Each row is a point. To make a cloud, some directions were put in groups of two or more. Within a group, all points are equally far from the middle, so they leave a hole (a ring in 2 directions, a hollow ball in 3). The other directions are filled evenly. Then the cloud was stretched, turned, moved and blurred a little. Count the holes, and give their numbers of directions, smallest first.
In the rows, zero is written as 128.

Cloud (20 x 3):
[[139 138  96]
 [157 147 173]
 [100 107 159]
 [130  86 125]
 [125 148 178]
 [168 114 161]
 [128 134  94]
 [151  90 150]
 [174 140 130]
 [100 114 163]
 [173 139 153]
 [138 156 174]
 [168 105 149]
 [131 143  96]
 [173 119 128]
 [110 165 122]
 [144 162 167]
 [124  94 112]
 [102 142 167]
 [154 148 106]]
Holes: 1 (3)

Cloud (56 x 6):
[[138 112  98  93 155 148]
 [125 124 141  87 132 170]
 [101 156 126 152 180 145]
 [116 116 177 120 140 112]
 [120 148 175 114 101 131]
 [ 89 151 109 118 104 146]
 [172 133 137 176 114 138]
 [109 142 144 140 142 186]
 [100 112 130 104 151 106]
 [168 120 138 112  99 141]
 [181 140 133 138 159 172]
 [159 153 103 107 172 110]
 [105 128 130 144 165 178]
 [125 151 185 144 118 119]
 [160 169 167 129 110 117]
 [173 172 147 129 153 160]
 [178 111 144 140 176 135]
 [ 93 158 106  99 144 147]
 [ 95 140 136 119 113  93]
 [172 156 121 160 137 170]
 [120 125 129 154 115 181]
 [142 157 103 166 177 105]
 [148 168 130 158 186 143]
 [114 159 145 148 181 152]
 [147 138  89 156 107 148]
 [128 163 138 122 119  80]
 [175 126 148 139 110 164]
 [141 174 159 120 158 161]
 [ 96 158 119 148 175 151]
 [115 129 152  91 164 150]
 [173 170 132 104 129 142]
 [125 109 156 123 173 165]
 [124 161 169 113 120 163]
 [ 95 125 144 170 138 120]
 [165 177 160 123 115 139]
 [153 181 134 103 116 131]
 [124 143 169 112 170 114]
 [118 143 159  96 162 158]
 [165 111 145 119 100 125]
 [166 168 129 153 171 161]
 [139 111 151 161 106 156]
 [177 149 117  99 134 149]
 [155 146 108 172 181 116]
 [153 173 173 138 112 129]
 [138 157 103 163 167  92]
 [140  97 151 135 174 154]
 [160 155  88 119 114 137]
 [ 98 162 104 124 173 117]
 [146 117 117  88 134 163]
 [119 126  99 149 122 176]
 [120 105 167 134 166 138]
 [164 140 122 125 136  79]
 [163 159 173 142 125 102]
 [117 107 113 167 115 124]
 [128 122  97 153  99 143]
 [171 144 145 163 180 120]]
Holes: 3 (2, 2, 2)
